Rows are points. Each copy is the shape, with its points in the same order, turned, moved and blurred by noise. Say if it was mirrored as well.

Shape, 7 rows:
[[ 30 -11]
 [ 11  22]
 [ 43  36]
 [ 10  17]
 [ -6 -55]
 [-11 -28]
 [-28 -15]]
Copy 1, 7 rows:
[[ 10 -40]
 [-27 -29]
 [-33 -60]
 [-21 -26]
 [ 47   2]
 [ 20   4]
 [  4  17]]
Copy 1 is: mirrored
Copy 2:
[[-31  -2]
 [  5  11]
 [ -4  42]
 [  4   5]
 [-41 -56]
 [-14 -43]
 [  7 -46]]
Copy 2 is: mirrored
Copy 3:
[[ 39  12]
 [  2  23]
 [ 22  57]
 [  4  23]
 [ 36 -45]
 [ 11 -28]
 [-13 -18]]
Copy 3 is: only turned
Copy 4:
[[ 31 -16]
 [ 19  20]
 [ 54  28]
 [ 18  15]
 [-14 -51]
 [-13 -25]
 [-27  -8]]
Copy 4 is: only turned

Shape, 9 rows:
[[ 13 -26  -4]
 [-42  16  33]
 [  5   3  10]
 [-33   5  21]
 [-45   1  26]
 [ 24 -15 -47]
 [  5 -33 -12]
 [  6 -16  11]
 [-24   3  11]]
Copy 1 (9 x 3):
[[ 18 -17 -15]
 [-60  -1 -14]
 [  0   1 -23]
 [-40 -10 -11]
 [-50 -15  -6]
 [ 52   7  10]
 [ 17 -23  -3]
 [  4 -16 -23]
 [-27  -3  -9]]
Copy 1 is: mirrored
Copy 2:
[[  1  29 -10]
 [ -2 -45 -13]
 [  0   1   7]
 [  1 -30 -18]
 [ -2 -37 -29]
 [ 39  53  -4]
 [  7  32 -23]
 [ -9  10  -6]
 [  6 -20 -15]]
Copy 2 is: mirrored

Shape, 9 rows:
[[-26 -10 -20   0]
 [  7  24  21  13]
 [ -6  35   2   0]
 [ 17 -34 -47  14]
 [-31 -52 -19  25]
 [  1  10  20  -1]
 [-31  15 -18   9]
 [ 16   2   1   2]
 [-35 -17  -5  37]]
Copy 1:
[[-19 -30 -28   1]
 [-10   4  24 -10]
 [-30  -1   8 -19]
 [ 30 -44 -44 -18]
 [ 12 -60 -32  35]
 [ -8   7   8   2]
 [-33 -36  -8  -4]
 [  7  -1  -4 -13]
 [ -6 -53   2  23]]
Copy 1 is: mirrored
Copy 2 (9 x 4):
[[-25 -15 -12  11]
 [ 30   5  13  34]
 [ 19 -12  -7  43]
 [-25  27 -41  -8]
 [-55  12   3  -8]
 [ 23  -8   9  16]
 [-17 -16 -11  38]
 [ 18   8 -10   9]
 [-41   9  16  27]]
Copy 2 is: mirrored
Copy 3 (9 x 4):
[[  6 -11 -38 -10]
 [ -2 -10  21  18]
 [ -3   2 -12  31]
 [ 42  13  -9 -44]
 [ 29 -43 -27 -47]
 [-12 -13   7   9]
 [ 15  -6 -40   9]
 [  5   9  13  -7]
 [ 26 -43 -15  -3]]
Copy 3 is: only turned
